Rows are points. A path goes straight from each point to the next, and from the last back to the first. The post is the endless flat space through its rows: a point in 2 columns, a line in 3, a plane in 4, and so on, so that a path can go around it. How many times does the path go around the post? Going back the other way cancels.

Post (1 x 2):
[[ -1 -20]]
Path:
[[  22  -51]
 [ -23  -60]
 [-121  -14]
 [ -17   16]
 [  64   36]
 [  53   -4]
 [  -7   52]
 [ -42   -5]
 [ -23  -54]
 [  10  -75]
 [  30  -21]
 [   7   13]
 [  29   15]]
Times around: 0

Post, 7 rows:
[[ -18  -37  -30  -27   41   41   45   28]
 [ -54    1   33  -18   47   32   -1  -61]
 [ -29   14   14  -18   20   57    1   38]
 [ -12  -29  -39  -17  -70   12  -56  -12]
 [-106   21   42   -7   76  -59  -39  -76]
 [  20  -42   18  -12   34   17   18   13]
 [  -2   33  -30   11  -37   29   14   -3]]
Path:
[[-47 -65  65  22  42 -10 -42  17]
 [-18 -76 -43  -3 -42  -3  12  -9]
 [-34 -62  21 -11   1  -7 -15 -35]
 [-70   7  -7  32  -5  39 -22  34]
 [ -1 -28  29  14  50  46 -24 -20]
 [-39 -26 -41 -23  50   0  19 -84]
 [-12  15 -11 -35 -54 -28 -66 -20]
 [ 36 -39  12 -36 -13 -44  24   8]
 [-17 -26  19   0   3  -4   7   2]
 [-40 -18   5  39 -11  27  14  -7]
 [-27  27  46 -14 -61  48 -10 -18]
 [-36 -14  18 -69 -19  49 -17 -72]
 [  5 -12 -53 -14 -26  19  50  44]
 [-25 -64 -11   5   0  -7  36  29]
 [-57 -65 -14  -8  25 121   0 -36]
 [  5  -8   9  15  47  -5  -9  -5]
 [-51  34  -8 -46  40  72 -14 -13]
 [-36  78 -20 -46 -31  63 -20  41]
 [  9 -13  42 -28  26  53  31  62]
 [-55  -2  30   8  26 -26  -4 -21]
 [-30 -24 -37  31   0   2  18 -54]
 [-59  29 -43   1  35  47  -5 -10]
 [ 15  -9 -12 -34  -6  35 -57 -20]
 [ 17   8  16 -38  -8  13 -30 -27]
 [-73 -16  -9 -76 -67  17 -42 -16]
 [-27   2  19 -45  33  -2  64  94]
 [-71 -58 -42 -24  37 -65  22   5]
 [-50  77   7  77 -12  -9  16  71]
 [-89  25 -11  45  52 -27 -31 -40]
 [-56 -14  26  10  40  19 -65 -27]
 [ -5 -39   8  21  25  -3  19  21]
 [-45 -32   6  12 -11   2  24  14]
 [-69   8 -45 -42 -17   5  76 -72]
 [-83  39  27   6 -54  27 -21 -21]]
Times around: 3

Post (13 x 14):
[[  20  -47  -32   28   -7   -9  -36   38   28  -38   -8   30  -12  -27]
 [ -30   31   48    1  -62   34  -55   22   47   10  -12  -34   52   67]
 [ -10  -32    4  -42  -29   -8   -7   33   54  -12   19    5   28   22]
 [   5    3   10   -5  -11    3  -29   29    7   -8  -30  -45   54   10]
 [  48  -17   -8   -6   -3   15  -17   33   57   18   16  -38    4   47]
 [  -4    5  -31   51    2   -6   11  -22 -102   21   39   93    5  -29]
 [  12   -8   -4   24   15   30   20   65   17  -51    4   -1  -12   39]
 [   7   15  -10   19  -28   10   11   -9   77  -27   12  -24   38   40]
 [  -5  -12  -61   32   37   33   20   67   29   11   -3   16   -2   12]
 [  22   23  -63    2    1  -55  -21   40   -4    0   -1   51  -38  -39]
 [  22   39    6   -7   25   -9  -42   -7    9    3   19   73   29  -14]
 [ -19   32  -19  -14   11  -20  -55  -44  -13    4   35   19  -26  -48]
 [  -4  -71  -27   72   45  -36   34    6  -67    6  -65   85  -90  -51]]
Path (33 x 14):
[[  12   -9  -70    5   14   -9   -7   47   28  -10  -20   19   -4   27]
 [  -9  -18   14   48   34   22  -18   43  -35  -25  -14   59  -25   43]
 [ -17    7  -33   97   22   14    5   80  -18   10  -67   55   23    8]
 [   6    4  -25  -36  -13  -72  -69  -37   42   16   -2    3   10  -75]
 [  17  -53  -17   67  -31  -12    0   21  -61   42   25    3   83   33]
 [ -16   27  -23   29    6   55  -19   39  -11  -22   43  -34    3   62]
 [  33  -31  -56    1  -22   29    0   73  -34    2  -21  -66   32   47]
 [   6   50  -46  -49   -8    6  -40  -38   28   -3   96  -35   -7  -17]
 [  55  -63  -36  -35  -14  -47  -19   40   55   16   -6   26   23  -47]
 [  14   -4   22  -33    0    9  -51  -25  121  -31   56   35  -29  -35]
 [  16    7  -46   50   12   62   -5   40  -26   -8   -9   43    2  -37]
 [  -7   20  -35   48   -2   57  -26   57   52  -26  -53   16   18   58]
 [  33    6  -58    5    3  -20  -69  -16    6   14   40   12    5  -22]
 [ -10   28  -86   30   51   -4  -11    7  -13  -30   29  -12   34    2]
 [  -5  -46  -51   49   -1   10   23  -50   -5   20    2   18   11   -3]
 [  58  -39   -4  -35    8   20   41   46   41    2    1   20   -9   22]
 [ -20  -62   45   21  -57   53  -51  101  -38  -81  -33   35   74  -25]
 [  20  -57  -41   70  -19    9    4  -20   12  -18  -59   22   -7  -16]
 [  30   22   -7   59   15   14    3   88   23  -34  -48   84  -20   53]
 [ -57   27  -15   -7    9   28  -16   12  -16    4    8   73   38   20]
 [  15   55  -61  -17  -41   57   56   80  -28   12   64   12   41   57]
 [ -29  -24   17   40  -17   25   -2  -14  -18  -28  -55  -45  103  -25]
 [   9   30  -14   61   48   76   34   67  -54   23    8   26   93   24]
 [   7  -26    5   40   -3  -23  -58  -10    3   20  -62  -15  -36  -76]
 [ -12  -60   72  -39  -24  -16  -83  -22   10    6   40  -51   33  -21]
 [ -38  -31   53   36    6  -61  -15  -17   25   15 -119  -34   -9   42]
 [   0  -67  -29   25  -45  -25   17  -35   27  -61   50    6  -16   36]
 [  27   10   17  -42  -22  -25  -70   10   -8   46  -12   12  -18    9]
 [  82    0  -18   56  -28  -11   50   45 -110  -19  -24   69  -17  -14]
 [ -35   -1   81   35  -45   62    0   58    4    5  -27   52   64   54]
 [  55   19   46   20   22    4   24  -20  -20  -49   31   17   37   -6]
 [  13   -1  -20  -33  -48  -38  -42   26   88  -31   58  -16   45  -26]
 [ -13  -30   -9   48   32    2   11   -1  -10  -28   22  -31  -13   23]]
Times around: 2

Post:
[[-20  26  47   5  64  22  30 -24   1  16 -18 -54   3   0  39  15   3  38]
 [-29 -33  51  12  23  73   1  23  -8   2  51 -18  28  11 -12  41 -60 -26]
 [ 12  -4  43  41 -60 -24 -44  19 -16  39 -11  11 -16  -7   0  15  23   5]
 [-25 -28 -11 -30   5 -38  33 -30  10 -28  14  88  55  13 -17  59  16  -8]
 [-12  16   2  -5  23  35 -38 -37 -32  20   0  27  50  27   2  11 -41  22]
 [ -3  36 -13  40   6  22 -19 -32 -25  50  -2  20 -18 -34 -15   9 -12   2]
 [-31   1  16   2  19 -24 -15  -2  -7 -20  45   8  13  -7 -12 -24  14  30]
 [-33  -3 -13   1  -7  13  -4  24  11  62  16  12 -12  17 -31 -54 -33  55]
 [ -8  10 -13 -20 -37 -83 -13 -56 -21  22  -4 -10  16  34 -24  68   8  25]
 [  5  47 -33  -7 -39 -11 -20  25 -27  -6   9  18  11   4  -3  33  19 -12]
 [ 52  13  27   6  36  26  -7 -10  23   8  25 -28  -6  -1  25 -19 -24  57]
 [-24 -42   9  -5  36  33 -22 -23  -9   2  11  28 -12 -10  20   4 -45  55]
 [ -6  -6  -2  -3 -17 -27 -23  20 -31  50   0 -54   4  -8 -12 -32   7   3]
 [ 21  38  -6  -7  16 -23 -12  50 -40  22  13  17  15   8 -31  20  -2  -7]
 [ 13  35  -6 -34 -29  16 -59 -23 -35  28   5  36 -19  23   6  53  30 -32]
 [-25  13 -25 -28  12  -7 -34  15  12  56 -28 -20  -3 -10 -84  -6 -32  36]
 [ 25  -7 -23  48  14 -16 -30   3  -5  43 -26 -20  21  30  11  28  10  23]]
Path, 26 rows:
[[ -17  -23  -71  -95   45   -2  -17  -38  -32   -1   11  -75   44   82
    23   65  -13   36]
 [  47   12  -18   32   -4  -11  -21   -6  -32    7   -9    9  -10   -9
   -12  -11   40   15]
 [  38  -33   -8   19    7  -54  -16  101  -53   -4  -14    7  -18  -67
     1  -31   17   -4]
 [ -50   27  -12  -23   48    0   17   -6   40   71  -55   51    4   61
    20   56   49   -6]
 [   3    5    5  -32  -62    4  -31  -12  -38   49   22   -2   38   18
    25   29  -40   20]
 [  30  -18    3   44  -59  -42  -20   49    3   66   51   45   40  -23
   -83  -48  -28    4]
 [ -21   37   23   39   30   15   59   83  -59   32  -12    8   55  -15
   -56  -10   35  -55]
 [ -60   42   69  -47  -19   19   -4  -31  -33   74   -2   -5    5   67
   -11  -17   -6   15]
 [  16    1   23    0  -21  -18   -8  -26    5   17    7   31   17   54
    30   22   -8    7]
 [ -12  -16    0  -30  -19  -45  -36  -55  -18   53    9  -12  -32  -15
    20  -47    8   52]
 [  41    4   61   22  -11   13  -24   18   31    6   12   11  -26  -38
     0  -10  -17   67]
 [ -20  -13  -38  -37   62    2  -23  -19  -37   21   -6   11   -6    4
    -2   12   23    4]
 [  13   -2   70   16   -9   27 -100  -62   -3   42  -29   -2   14   62
   -10   21  -19   28]
 [ -49    1   39   19  -66   14 -108  -47  -47   66   22   -1  -29  -48
   -29  -47  -71   22]
 [   1  -38   14   11   30   30    2   -9   35   38   11   35   65    0
   -19   91  -84   23]
 [ -49  -39  -50  -67   17  -14  -21  -32  -29   -6   19  -44   69   -5
    -9  -40   -3   15]
 [  36   -2  -28  -24    3  -10  -50   62   -8  -20  -36   -5  -42  -28
    48  121   52   10]
 [ -23    5  -10  -13  -11   22  -17   -7  -19   37    4  -35   28    7
   -19   30   41  -21]
 [  -7   14  -40  -41   50    5  -20    7  -49  -27   33  -89   41  -14
   -45   11   -4  -33]
 [   9   26   37   -9  -71   -4  -48  -61  -42   52   29   31  -59  -19
    -4  -57  -37   15]
 [ -27  -44   -2   45    6   -9  -60  -29   33   24   11  -19   15   26
     1  -30  -13   63]
 [   5   25   24  -17    2  -38  -17  -68  -37   20   10   39   26   28
   -55   58  -21   -9]
 [ -67  -40   15  -85  -19   38  -59  -50    5  -21   53   94    2  -38
   -87  -25  -67   -8]
 [ -49   52   61   -6  -67  -40  -65   22  -28   81   -4   15    0  -28
   -32 -103  -22   66]
 [  39   30    0   49  -29  -56  -10   19   -7   22   36   49   37  -63
   -45  -42  -49   79]
 [ -17   13  -16  -19   17   -1  -65  -24   -1   86  -13  -36  -28  -15
     1   -8  -26   72]]
Times around: 4
